Each point is reached from the start by the listed moves, each made once or not at all, plus a little noise. Say if it took an odd or an even number of moves. Then give how often each move was made.
(in the rows, 128 means zero)

Moves:
(1): [210  94 143 113 138]
(2): [164 178  92 138 107]
(3): [108 185 198 150 118]
Start: [115 124 145 122 118]
Points:
[ 98 184 221 146 107] -> odd (0, 0, 1)
[155 174 109 136 100] -> odd (0, 1, 0)
[170 149 234 131 119] -> even (1, 0, 1)
[212 196 191 139  97] -> odd (1, 1, 1)

Moves:
(1): [201 114 121 136 102 117 121 133 126 124 131]
(2): [120 173 104 121 131 131 153 121 152 118 114]
(3): [149 138 188 135 137 156 136 146 143 143 140]
(4): [126 152 128 167 139 119 120 123 139 137 124]
(5): [136 138 102 146 183 141 107 152 130 122 122]
(6): [110 150 115 153  93 189 100 121 100 118 152]
(7): [128 113 128 151 131 139 170 101 140 109 134]
(8): [120 118 119 136 119 121 143 178 137 128  89]
(9): [100 107 144 106 131 129 102 127 201 139 133]
(10): [148 125 102 150 118 141 151 133 130 207 153]
(11): [116 130 120 139 132 114 140 154 142 129 175]
Start: [103 113 145 140 121 107 132 135 140 137 131]
Points:
[126 133  46 225 106 177 160 197 249 182 186] -> odd (1, 1, 0, 0, 1, 1, 1, 1, 1, 1, 1)
[ 85 160 108 151 125  92 172 154 171 129 161] -> even (0, 1, 0, 0, 0, 0, 0, 0, 0, 0, 1)
[128 120 178 186 184 160 158 150 171 123 144] -> odd (0, 0, 1, 0, 1, 0, 1, 0, 0, 0, 0)

Moves:
(1): [161 121 117 117 125 134 118 122 133 119 123 131 127 134 121 115 126 130
 148 134 130 135 129 127 122 127]
(2): [123 158 131 121 124 134 127 133 134 121 126 122 149 118 123 134 119 136
 128 135 117 123 116 113 110 128]
(3): [136 119 172 127 136 140 125 143 141 131 124 145 137 130 129 142 135 122
 138 115 142 128 144 114 119 116]
(4): [128 144 121 158 127 123 123 133 125 119 139 128 124 132 131 124 129 134
 132 124 135 133 112 124 126 113]
(5): [123 131 125 126 155 130 132 119 135 127 133 140 129 135 124 121 125 120
 127 123 129 125 122 144 124 122]
(6): [128 144 122 135 131 178 134 136 128 125 129 106 118 124 134 114 125 123
 139 134 136 133 144 143 119 132]
(7): [139 132 136 129 131 122 175 147 154 141 125 132 125 132 138 129 122 133
 108 138 144 118 131 118 122 140]
(8): [137 132 128 112 131 131 127 166 122 123 126 124 126 132 119 125 124 120
 125 117 129 127 114 131 126 122]
(9): [117 114 110 137 117 131 109 130 180 109 147 125 115 115 129 133 137 123
 134 137 127 120 128 138 138 136]
(10): [127 127 121 132 129 125 123 131 134 163 142 134 142 139 141 132 133 127
 126 135 123 134 139 122 125 113]
(11): [127 122 131 120 117 140 129 113 123 119 164 123 140 119 131 133 118 117
 108 123 139 121 125 137 116 139]
(12): [123 124 128 122 120 130 141 135 113 119 129 179 127 112 144 122 115 127
 118 130 135 123 144 118 121 110]
(13): [121 125 126 147 129 139 129 137 136 128 123 126 164 133 135 127 114 122
 131 127 131 130 139 125 129 135]
(14): [119 126 121 119 118 134 133 120 123 122 131 137 119 170 113 146 126 128
 125 121 133 139 141 122 108 140]
(15): [126 128 135 128 133 131 129 133 122 111 131 119 126 132 166 131 127 122
 137 122 133 144 119 130 122 132]
(16): [142 115 114 127 135 137 136 118 120 136 118 128 118 120 123 155 113 125
 127 132 126 143 123 119 121 131]
(17): [131 130 118 141 138 133 131 139 137 121 119 148 141 127 123 135 172  98
 138 136 127 111 120 128 118 143]
(18): [130 115 130 126 136 132 128 146 113 134 140 132 134 124 142 139 134 164
 130 136 129 119 134 134 140 137]
(19): [109 126 136 130 128 119 134 127 116 135 135 123 131 124 127 129 125 122
 176 126 138 117 121 126 127 126]
(20): [124 113 136 127 128 135 119 133 116 109 138 124 123 123 129 127 124 123
 122 157 136 130 122 124 132 122]
(21): [131 128 112 121 125 141 111 116 138 140 120 141 135 132 136 134 131 139
 121 132 180 124 128 113 133 117]
(22): [132 134 128 122 130 130 136 129 129 124 134 122 136 122 119 131 131 132
 128 127 134 165 136 122 131 122]
(23): [134 130 112 139 146 116 112 137 130 108 129 109 123 120 136 132 136 123
 116 130 142 114 171 128 126 126]
(24): [127 136 132 131 119 119 132 132 129 130 119 135 115 135 122 135 123 122
 127 140 133 131 136 164 125 123]
Start: [142 142 128 135 127 130 137 116 139 120 124 145 108 122 165  87 126 172
 153 126 133 145 108 118 118 116]
Points:
[159 146  80 157 139 178 110 121 136 134 143 188 152 179 167 139  89 206
 160 190 200 171 109 104  74  86] -> even (1, 1, 0, 1, 1, 0, 0, 0, 0, 1, 0, 0, 1, 1, 0, 1, 0, 1, 0, 1, 1, 0, 0, 1)
[132 110 100 155 141 213 204 163 186 118 201 190 128  90 217 121  78 160
 119 203 190 172 165 161  94 114] -> odd (0, 0, 0, 0, 1, 1, 1, 0, 1, 1, 1, 1, 1, 0, 0, 1, 0, 1, 0, 1, 0, 1, 0, 1)
[137 149 134 131 117 226 198 154 137  52 163 178 161 137 212  88 106 116
 201 170 193 140 121  94  26 155] -> even (1, 1, 0, 0, 0, 1, 1, 0, 0, 0, 1, 1, 1, 1, 1, 0, 1, 0, 1, 1, 0, 0, 0, 0)
[161 102 155 139 178 143 139 215 208  83 162 147  94 106 189 112 139 174
 132 162 183 103 149 126 118 114] -> even (0, 0, 1, 0, 1, 0, 1, 1, 1, 0, 0, 0, 0, 0, 0, 0, 0, 1, 0, 1, 0, 0, 1, 0)
[129 137 164 129 145 186 121 179 194  68 183 154 175 110 213 127 109 164
 159 112 159 125 103 132  88 131] -> odd (0, 1, 1, 0, 1, 0, 0, 1, 1, 0, 1, 0, 1, 0, 1, 0, 0, 1, 0, 0, 0, 0, 0, 0)
[156 152  77 161 120 130 164 142 179  93 166 180  97 133 224 137  97 166
 195 151 178 153 143  64  47 106] -> even (1, 1, 0, 1, 0, 0, 1, 0, 1, 1, 0, 1, 0, 1, 1, 1, 0, 0, 1, 0, 0, 0, 1, 0)
[214 141 101 105 165 145 156 199 144 120 147 126 126 102 171 123 103 204
 134 184 166 178 145  77 102 107] -> even (1, 1, 0, 0, 0, 0, 1, 1, 0, 1, 0, 0, 0, 0, 0, 1, 0, 1, 0, 1, 0, 1, 1, 0)
[152 117 101 146 112 161 183 143 120 102 158 244 100 139 188 153 125 177
 103 186 239 129 115 110  68 123] -> odd (0, 0, 0, 1, 0, 0, 1, 0, 0, 0, 1, 1, 0, 1, 0, 1, 1, 1, 0, 1, 1, 0, 0, 1)
[144 170 136 135 136 201 141 189 223 102 162 167 105 174 200 114 111 145
 221 167 249 160 110 117  48  78] -> even (1, 1, 1, 1, 1, 1, 1, 1, 1, 1, 0, 0, 0, 1, 1, 0, 0, 0, 1, 1, 1, 0, 0, 1)
[165 135  56 201 159 153 152 158 168 152 133 178 150 164 201 160 157 187
 129 154 226 130 163  70  84 129] -> even (0, 0, 0, 1, 0, 0, 1, 0, 0, 1, 0, 0, 1, 1, 0, 1, 1, 1, 0, 0, 1, 0, 1, 0)
[127 126 103 176 135 169 143 133 103  84 128 204 160 101 219 123 130 133
 203 160 226 186  93  63  91  87] -> even (0, 0, 0, 1, 0, 0, 0, 0, 0, 0, 0, 1, 1, 0, 1, 1, 1, 0, 1, 1, 1, 1, 0, 0)
[108 161 129 163 153 152 134 134 118 120 206 168 166 108 181 106 151 158
 190 173 153 109  65 116  83 107] -> odd (0, 1, 0, 1, 1, 0, 0, 0, 0, 1, 1, 0, 0, 0, 0, 0, 1, 1, 1, 1, 0, 0, 0, 0)

Moves:
(1): [159 132 120 114 130 128 114 143 129 132 123 130 125 134 136 127 121 123
 130 131 144 144 126 136 134]
(2): [122 156 123 126 130 113 127 123 132 138 123 131 130 130 122 122 140 141
 131 134 137 127 110 129 140]
(3): [128 118 154 128 129 137 123 134 127 144 122 133 129 136 115 122 120 141
 142 129 119 120 126 134 127]
(4): [128 134 120 145 125 136 117 131 118 137 134 123 110 133 127 111 130 130
 126 120 124 152 133 124 114]
(5): [132 125 117 127 169 133 123 138 135 130 125 120 130 112 117 131 129 134
 119 123 132 131 127 127 126]
(6): [118 141 122 111 124 150 105 123 130 120 140 128 139 128 112 143 117 140
 130 122 151 136 130 108 106]
(7): [131 130 117 110 141 132 151 127 129 128 129 131 137 125 136 120 105 141
 133 125 129 125 128 122 109]
(8): [117 147 122 139 125 135 138 183 128 131 128 119 117 121 131 149 130 151
 135 119 115 132 137 116 130]
(9): [125 121 105 121 116 139 122 124 184 140 114 122 119 144 134 114 146 146
 129 116 135 122 139 131 105]
(10): [116 123 116 127 133 129 138 125 124 152 134 135 134 134 118 132 127 114
 130 123 117 131 128 128 121]
(11): [135 126 119 121 138 125 120 127 123 133 177 135 122 135 144 132 141 141
 135 124 121 124 116 135 135]
(12): [109 121 122 139 144 137 130 111 127 127 130 176 127 120 131 135 163 122
 132 150 140 134 155 130 126]
(13): [156 131 135 137 118 139 130 133 128 139 137 117 154 122 147 124 139 126
 140 136 142 114 138 128 137]
(14): [117 138 134 117 139 147 119 136 129 120 138 128 130 157 122 113 121 128
 127 117 132 113 141 132 143]
(15): [120 137 136 129 137 142 119 114 127 152 124 125 136 122 155 147 121 130
 125 118 129 117 135 127 131]
(16): [134 137 152 127 141  93 145 108 147 120 136 128 128 149 124 148 125 135
 135 132 131 164 130 112 125]
(17): [138 125 135 114 127 144 155 129 119 113 126  87 119 136 137 134 167 117
 131 110 114 128 113 153 123]
(18): [126 101 129 124 128 113 126 112 114 136 119 126 128 150 120 134 133 162
  93 132 144 139 131 132 118]
(19): [118 123 130 124 128 111 128 118 114 131 131 114 138 118 135 121 117 149
 156 128 146 141 140 138 141]
(20): [120 129 122 129 122 138 130 133 129 127 131 114 120 128 123 134 125 129
 116 178 137 142 103 139 134]
(21): [120 146 145 116 113 111 138 136 120 142 125 115  99 140 126 132 119 102
 123 150 147 109 132 136 112]
(22): [113 115 160 109 126 121 113 142 146 124 128 121 143 128 161 109 128 121
 115 115 134 150 110 132 114]
(23): [128 139 125 110 132 118 134 134 121 134 138 132 121 112 131 122 123 138
 118 141 113 130 151 124 139]
(24): [122 138 130 141 117 120 116 134 129 117 121 138 153 137 127 138 127 128
 127 135 118 124 132 161 106]
Start: [135 110 130 107 124 131 130 115  95 137 110 117 123 127  99 148 117 128
 120 141 104 135 111 151 139]
Points:
[ 93 120 123  99 171 123 137 120 107 170 119 134 210 102 137 133 137 154
 138 211 156 172 102 204 112] -> even (0, 1, 0, 0, 1, 0, 1, 0, 0, 1, 0, 1, 1, 0, 0, 0, 0, 0, 1, 1, 0, 1, 0, 1)
[ 92 127  92  81 173 165  91 139 141 233 138 113 126 160  87 191 141 249
 110 101 121 132 110 136 100] -> even (0, 1, 1, 0, 1, 1, 0, 1, 1, 1, 1, 0, 0, 0, 1, 0, 0, 1, 0, 0, 0, 0, 0, 0)
[136 131 116  87 138 161 172 151 148 160 130  81 125 182 133 171 190 161
 174 173 150 191 153 185 151] -> odd (1, 0, 0, 0, 0, 0, 0, 1, 1, 1, 0, 1, 1, 1, 0, 1, 1, 0, 1, 1, 0, 0, 0, 0)
[141 123 179  95 137 119  79 178 103 166  92 100 117 152 113 122  93 113
 105 150 124 169 101 204  75] -> odd (1, 0, 1, 1, 1, 0, 0, 0, 0, 0, 0, 0, 0, 0, 0, 0, 0, 0, 0, 0, 1, 1, 0, 1)
[146 149 130  92 157  72 130 105  87 190 160 134 150 179 104 141  89 191
 184 140 111 207 100 189 112] -> even (1, 1, 1, 1, 0, 0, 1, 0, 0, 1, 1, 0, 0, 0, 0, 1, 0, 0, 1, 0, 0, 0, 0, 1)
